Each row is a point. Each copy is the shape, with its points in the same order, turned, moved and blurred by noise. Say if it was mirrored as well.
In the rows, 128 means zero.

Shape (7 x 2)
[[126 142]
 [138 126]
 [118 114]
 [178 123]
 [151 161]
 [125  91]
 [162 139]]
Copy 1 (7 x 2)
[[122 147]
 [110 147]
 [110 116]
 [ 76 162]
 [118 178]
 [100 108]
 [ 94 166]]
Copy 1 is: mirrored
Copy 2 (7 x 2)
[[121 117]
 [141 115]
 [142 138]
 [165  82]
 [117  89]
 [166 145]
 [143  91]]
Copy 2 is: mirrored

Shape (10 x 4)
[[115 107 116 123]
 [117 144  79 120]
 [155 119 106 103]
 [ 98 119 131  98]
 [ 90 116 109 136]
 [168 129  85 131]
 [175  94 158 154]
 [174  95  94 147]
 [ 90 154 138 104]
 [170 131 124 132]]
Copy 1 (10 x 4)
[[125 120 112 103]
 [121 164  89  97]
 [153 139 102 136]
 [142 130 135  84]
 [104 126 112  82]
 [129 151  80 151]
 [113  97 133 178]
 [123 115  74 161]
 [131 160 154  83]
 [127 143 117 161]]
Copy 1 is: only turned
Copy 2 (10 x 4)
[[139 124 140 153]
 [169 146 154 115]
 [161 109 119 123]
 [124 115 162 134]
 [136 148 161 152]
 [181 128 101 121]
 [115 124  66 149]
 [177 124  84 150]
 [105 132 168 105]
 [149 125  96 109]]
Copy 2 is: mirrored

Shape (12 x 8)
[[126 137 156 117 124 135 103  80]
 [166  90 135 162  99  92 170  99]
 [127 143 153 122 130 116 103 131]
 [ 54 140 148 134 104  87 138  91]
 [112 151 144 142  97 122 106 140]
 [114 115 181 138 112 117  96 133]
 [112 149 118 166 151 139 150  94]
 [125 103 157 127 130  34 110 159]
 [102 128  98 104 125 108 140 126]
 [ 93 107 127 146 104 116 127 173]
 [155 103  86  97 114 102 114 127]
 [128 148 164 132 125 112 146 130]]
Copy 1 (12 x 8)
[[149 127 147 144  97 156 116  87]
 [ 87 161 110  81 120 181 153 105]
 [132 135 148 137 103 117 118 118]
 [ 85 115 119 178  98 122 148  60]
 [119 152 123 157  84 119 122 128]
 [ 95 140 160 140  93 130  93 118]
 [129 138 133 168 138 166 173 117]
 [ 75 152 135  91 133  74 103  95]
 [125  98  93 135 129 118 143 114]
 [ 77 128 107 152 114 113 115 155]
 [147 122  82  92 132 130 106 124]
 [113 136 152 127  93 124 155 119]]
Copy 1 is: mirrored
Copy 2 (12 x 8)
[[153 129 146 117 144 132 116  83]
 [206 108 114 146 171 159 140 154]
 [141 119 156 126 126 110 115 129]
 [191 174  96  99 113 103  95 120]
 [155 136 146 135  97 116 126 129]
 [165 117 159 145 109 130  82 122]
 [142 172 115 142 171 120 137 116]
 [192  77 142 125 119  80  85 182]
 [139 119  91 106 129 105 134 140]
 [140 125 101 159  98 121 104 162]
 [142  56  97 121 136 123 149 130]
 [155 136 151 117 141 132 117 149]]
Copy 2 is: mirrored

Shape (17 x 11)
[[127 107 120 113 151 115 139 143 177 153 160]
 [ 93 161  84 149 132 104 132 159 129 148 149]
 [ 86 185 141 161 114 126 116 147 134  89 119]
 [ 88 125 161 159 101 115 155 128 132 117  98]
 [129 118 138 117 167 170 154 125 141 149 146]
 [ 88 135 106 170  69 126 112 104 122 127 114]
 [ 98 131  98  92 114 118 141 147 129 151 129]
 [130 130 150 152 143 117 150 121 141 166 151]
 [ 98 118 102 135 159 103 154 128 121 153 133]
 [122  87 167 125 165 178 131 171 145 170 138]
 [128  91 123 203  90 151 138 122  94 111  76]
 [156 102 157 184  98 181 175 127 120 109  88]
 [113 136 127 158 112 111 133 153 148 109 113]
 [118 161 113 119 118  82 125 148 116 137 106]
 [129 127 125 111 145 119 120 143 132 177 151]
 [112 117 114 100 174 114 104 118 156 154 140]
 [107 116 161 144  92 119 123 137 106  70 141]]
Copy 1 (17 x 11)
[[150 138 125 127 160  80 155 148 151 144 142]
 [120 173  98 155  98 113 138 179 151 133 141]
 [ 91 141 168 168  80 144 122 151 140 105 171]
 [100 104 176 156  96 139 174 146 133 131 126]
 [120 146 138 114 181 122 170 139 134 113 141]
 [100 119 118 146  71 177 151 131 136 150 141]
 [139 129 125 107 118 116 144 187 128 146 128]
 [121 166 148 151 150 123 173 130 139 158 129]
 [101 158 117 127 127 104 164 158 147 141 103]
 [128 120 140 153 219 132 164 162 113 124 141]
 [ 96  98 118 171  92 187 175 104 100 102  93]
 [123 107 151 156 133 179 200  92  89  79 117]
 [122 124 144 172  94 119 142 143 135 114 135]
 [130 157 151 138  90 122 109 165 133 142 111]
 [134 161 127 127 163 114 133 164 130 161 131]
 [114 140 126 104 164  96 117 150 172 151 129]
 [ 83 102 158 149  89 116 139 120  83 128 162]]
Copy 1 is: only turned
Copy 2 (17 x 11)
[[137 132 124 130 158  88 115  69 144 136 133]
 [142 127 103 141 130 130  61  83  89 111 106]
 [131 141  98 139 122 125  75 152  97  62 140]
 [ 77 118 123 161 122 114 115 141 124  85 118]
 [123 160 106 102 161 128 141  93 137 137 133]
 [105  93 113 158  89 159  75 139 116 110 138]
 [138 106 121 110 107 115 106  76 116 112  99]
 [111 165 135 153 153 123 113  96 126 139 119]
 [103 130 103 136 131 110 108  75  94 138 112]
 [111 145 146  75 194 114 128 115 149 138 117]
 [ 78  75 110 156 138 178 124 182 101 134 122]
 [ 94 109 118 156 169 180 167 168 137 113 117]
 [128 112 105 156 142 111  93 136 108  96 125]
 [152 121 120 144  98 100  99 115  86 105  96]
 [150 148 144 117 138 112 104  84 117 146 116]
 [139 140 101 108 125  80 105  88 122 162 148]
 [113 110 141 143 131 127 123 141  85  65 174]]
Copy 2 is: mirrored
